Each row of a before or after table is a point. One or more steps were done to the points. Then noise was added and the rows were shuffled. The steps act on how far a point lies along the listed directions, d1 being the first. Write out the steps. A step turns or swaps two directions, mirrors them in a line or flattens them onto one, adds a multiple of one to another, or multiplies one. Angles are multiples of 10 degrees, from the lower direction toward the higher: turns from -170 to 170, lines from 10 to 170 but not 90. Use the fewest steps. Two steps may share a direction if one is a turn and the other turns, adds or multiplies; they go together, in the order done. Otherwise the lowest direction goes first.
In the rows, zero is written as 128.

Directions:
(1): [ 90 113  71]
(2): [108 195 123]
(3): [ 73 114 169]
Before (12 x 3):
[[174  85 131]
 [185 120  97]
 [ 76 112 120]
 [ 69 189 132]
 [ 91 137  96]
 [159  86 126]
 [102 175 164]
 [184 140 134]
 [121 137 130]
 [142 133 121]
 [ 69 132 150]
 [ 88  26  57]]
After (12 x 3):
[[121 118 123]
 [ 69 100  91]
 [154 177 103]
 [ 76  45  95]
 [164 190 147]
 [135  76 138]
 [196 107 229]
 [140 138 120]
 [156 174 156]
 [ 76  73 136]
 [111  81 153]
 [193 180 121]]
Steps: add 0.5 times d3 to d2; turn d1 and d2 by -120 degrees

Directions:
(1): [ 55 151 101 100  91  96]
(2): [187 169 138  86  97  86]
Before (8 x 6):
[[115 108 120 144 148 139]
 [197 138 151 129 143 119]
 [146  98 147 145 152 150]
 [140 113 131 166 158 160]
 [137 114 148 151 148 142]
 [ 72 130 104 135 122 129]
 [185 122 146 135 133 135]
 [124 115 136 141 154 149]]
After (8 x 6):
[[234 156 154 101 108 100]
 [ 30 102  97 165 143 158]
 [124 113 122 139 145 134]
 [144 130 141 127 143 135]
 [189 126 155 116 132 120]
 [180 142 138 138 135 131]
 [168 135 154 129 132 120]
 [250 174 161  92 115  80]]
Steps: add -1.5 times d1 to d2

Directions:
(1): [152 175 108 125 100 198  66 188 118 149 161]
(2): [ 75 104 115 104  44  99 137 162 193 139 150]
(3): [127  96 134  98 126 132 142 171  86  24 165]
(4): [196 123 172 111 129  92 180 166 115 181 180]
(5): [ 74 147 180 141 127  64  72 157  69 145 120]
Before (9 x 11):
[[147 140  96 143 167 153  84 136  91 121 145]
 [160 120  93 138 155 190 178  29 162 120 100]
 [231 154  58  94 114 236 138 161 170 167 191]
 [159  96 130 101 103 127 164 121 173 167 121]
 [189  99 106 114 103 149 197 164 158 117 177]
 [170  99 113 132 163 110 171 102 127 117 135]
 [111 176 109 125  90 180  55 158 136 163 122]
 [173 108 129 129 103  92 185 176 125 106 175]
 [138 104 124 108 114 175 139 184 110  42 144]]
After (9 x 11):
[[171  99 105 112 112 189 187 155 156  70 140]
 [115 116 119 103  69 128 125 129 188 185 107]
 [169 123  96 151 179 137 144  87 122 126 114]
 [117 157 142 108  85 126  99 170 128 176 154]
 [153 116  81 134  78 137 154 165 170 108 155]
 [224 174  77 121 120 206 120 145 172 242 172]
 [192 138 115 145 202 148 107 119  72 128 148]
 [163 153 118 160 188 167 150   5 133 172  77]
 [159 124  80 126  82 173 166 149 203 157 149]]
Steps: flatten d1 and d4 onto the line at 30 degrees; multiply d2 by 2; turn d3 and d5 by -40 degrees

Directions:
(1): [ 84 203  49  93 178 119 117 152 134  92 178 103 126 122]
(2): [176 125 132 112 132  75 105 182 171 160 153 153  31 150]
(3): [173 116 138  47 144 159  65  93 151 149 161 162 166  74]
(4): [ 70 158 208 147 145 147 102  90 208 102 129 105  92 114]
(5): [187 104 148 176 219 131 186 137 152 107 177 122 155 116]
(6): [139  63  62 153 106 163 122  85 132  84 140 101  59  78]
Before (11 x 14):
[[117  98 166 127 129 137 121  82 127 149 117 125 155 127]
 [156 120 157  84 117 101 124 149 152 181 140 147 120 163]
 [136 119 165 129  98  98 127 164 138 140 104 146  88 144]
 [103 112 145 102 106 181  98  76 139 108 126 126 128 101]
 [ 89 200  99  96 146 118  92 158 161 124 145 112  89 129]
 [122 182  65  75 113 114 142 138  55 132 139 133 191 136]
 [127 153  93 107 162 115 118 150 119 124 166 118 123 133]
 [ 40 189 138 179 155 159 153  91 126  61 110  75 191 139]
 [ 92 173 167 176 116  92 142 159 123 131  96 120 119 180]
 [143 132 128  87 117 160  90  79 135 136 130 146 131  87]
 [118 105 112 123 113 128 111 106 119 134 115 113 121 120]]
After (11 x 14):
[[172 130 162 100 152 147 125  93 142 144 150 159 160  98]
 [155  71 168 148 138 129 156  89 111 165 110 141 175 133]
 [190  66 164 136 172 173 160 100 128 119 159 148 185  99]
 [ 87 176  92  85 141 118  96 145 127 124 157 117 109 139]
 [135 139 136 142 147 106 140 175 149 107 142 129  84 135]
 [187  64 122 227 150 160 224 105  56  96 108 107 226 144]
 [131 139 128 206 154  98 184 170 109 108 124 108 114 170]
 [126 105 142 133 135 135 115  93 142 131 126 116 125 114]
 [113 165 133  80 139  96 122 160 165 156 153 122 103 170]
 [140 190  67 130 230 108 154 186 156 107 195 106 119 118]
 [  8 216 184  88  57 135  80  78 147 120  89 110 113 137]]
Steps: add 1 times d2 to d1; turn d3 and d6 by -30 degrees; multiply d4 by 2; turn d4 and d5 by 120 degrees

Directions:
(1): [147 138 155 193 144 151  90  80 159 116 114  93  99 111 107  81  88  29
  71  85]
(2): [149  91  70  50 112  92 175 139 168 104  95 170 159 102 113 144 120  72
 112  45]
(3): [185 169  77 131 137  68 127 104  34 117 212 135 126 131 122 152 105 123
  68 127]
Before (8 x 20):
[[125 122 119 106 126 121 147 142 116 126 152 149 131 138 129 155 141 151
  158 142]
 [ 91 164 166 175 134 158 109 151  88 158 146 106 129 145 137 134 147 205
  180 211]
 [103 120 130 123 123 141 142 137 154 127 115 125 141 128 140 128 146 165
  162 140]
 [142 155 158 188 142 135  82  96  96 126 163  97 115 146 118 110 104 115
  102 153]
 [137 144 133 153 124 122 116 102 103 123 128 128 120 124 125 122 110 120
   94 125]
 [116 121 124 113 117 141 130 149 133 135 116 132 142 140 147 126 141 140
  139 146]
 [119 150 136 163 143 133 122 133  91 138 165 118 121 140 140 138 142 177
  143 181]
 [ 94 126 171 144 126 150 115 138 116 149 136 110 124 161 143 136 151 195
  169 179]]
After (8 x 20):
[[ 61  99 230 186 133 214  87 124 214 149  55  82 105 148 134  85 143 133
  177 151]
 [110 122 148 155 129 158 124 113 178 121 101 104 126 120 130 102 128 118
  139 119]
 [ 87 119 172 139 124 161 112 148 138 143 114 119 138 157 139 130 151 193
  187 187]
 [ 38 123 248 221 135 248  79 142 226 161  33  70 111 129 129  69 146 133
  206 179]
 [121 122 135 138 122 152 116 134 150 130 108 119 129 133 140 107 128 103
  119 131]
 [ 87 123 187 190 144 187 107 130 174 138  95  95 107 130 134  98 140 133
  162 159]
 [139 130 137 148 136 136 120 107 137 117 144 126 109 126 116 121 111  81
  117 114]
 [121 135 128 125 117 118 133 127 102 127 123 145 132 130 134 140 130 165
  127 144]]
Steps: multiply d1 by -1; add 1.5 times d2 to d3
